Each row is a point. Each copy is the shape, with its points in the same order, stretched, turned, moved and blurred by noise. Is it also mirrored, or only turned?

Shape (7 x 3):
[[ 57 -49  -9]
 [-65  -8 -50]
 [ 48 -25   9]
 [ 56  19  33]
 [-32 -51 -18]
 [-38  18  31]
 [ 41  28 -15]]
Copy 1 (7 x 3):
[[ -9 -38 -39]
 [ 82  40  -1]
 [-32 -23  -8]
 [-74   6  -8]
 [ 53  -9  12]
 [ -6  42  49]
 [-25  35 -39]]
Copy 1 is: mirrored
Copy 2 (7 x 3):
[[ 42 -45  62]
 [-53 -38 -45]
 [ 33 -23  64]
 [ 34  24  59]
 [-37 -54  15]
 [-64  14  23]
 [ 46   9  18]]
Copy 2 is: only turned
Copy 3:
[[  8 -76 -30]
 [-55  40 -61]
 [  7 -55  -6]
 [ 26 -33  29]
 [-62 -21 -44]
 [-49  24  18]
 [ 31  -7 -12]]
Copy 3 is: only turned

Shape (9 x 3):
[[ 49 -11  24]
 [ 48  -8  64]
 [ 53  26  70]
 [ 23   0  56]
 [-49   9 -18]
 [-31 -17 -58]
 [-76  13 -36]
 [-13  43  30]
 [ 10  19 -35]]
Copy 1, 9 rows:
[[  4 -49  24]
 [  1 -54  64]
 [-32 -53  75]
 [ -7 -24  59]
 [ 12  50 -11]
 [ 35  39 -52]
 [ 18  83 -25]
 [-24  16  39]
 [-18  -2 -37]]
Copy 1 is: mirrored
Copy 2:
[[ 18 -36  -3]
 [ 30 -29  28]
 [ 61 -10  13]
 [ 17  -6  10]
 [-47  33 -38]
 [-64  -1 -53]
 [-72  60 -48]
 [ 21  40 -19]
 [-10  -7 -56]]
Copy 2 is: only turned
Copy 3, 9 rows:
[[ 59  -3  37]
 [ 48  25  49]
 [ 54  50  36]
 [ 33  34  40]
 [-22 -49 -11]
 [ -6 -91  -8]
 [-40 -59 -26]
 [  0  18 -22]
 [ 30 -40 -21]]
Copy 3 is: only turned

Shape:
[[ 41  17 -42 -57]
 [  2 -20 -35  63]
 [ -6 -45 -49  -7]
 [-20  -5  47  -7]
 [-52 -16 -31  51]
 [-40  29  14 -15]
 [ 68 -52  12  -3]
 [-77 -25  16  51]
 [ 19 -24  -2 -41]
 [-63  42  37 -17]]
Copy 1, 10 rows:
[[-45 -22 -38 -37]
 [ 18  57 -49 -22]
 [-41  43 -45 -20]
 [  0   8  44  34]
 [ -3  60 -59  18]
 [-13  -8   0  36]
 [ -7  26  26 -58]
 [  7  78   1  51]
 [-40   7   6  -3]
 [  2 -15  17  68]]
Copy 1 is: mirrored
Copy 2, 10 rows:
[[ 31  30 -25  60]
 [-19   8  65  30]
 [-14 -19   7  32]
 [ -9  -3  -3 -58]
 [-63  22  33  -9]
 [-37  46 -29 -34]
 [ 69 -64  54  28]
 [-74  -3  18 -66]
 [ 22 -23 -10   5]
 [-47  53 -44 -70]]
Copy 2 is: only turned
Copy 3 (10 x 4):
[[ 61  27 -73 -61]
 [ -2  13   2  72]
 [-16  18 -40  -4]
 [-16 -55  25 -31]
 [-21  18  52  36]
 [ 11  -8  49 -50]
 [  1 -48 -94  18]
 [-58 -19  88  19]
 [  2 -25 -57 -48]
 [ 10 -21  83 -67]]
Copy 3 is: only turned
Copy 4:
[[-13 -30  47 -16]
 [ 19 -20  -7  69]
 [ 47 -39  15   6]
 [-10  49  -2 -35]
 [ 10 -13 -56  46]
 [-39  35 -31 -29]
 [ 54   1  83   2]
 [ 19  34 -59  21]
 [ 25  -5  44 -22]
 [-55  52 -54 -39]]
Copy 4 is: mirrored
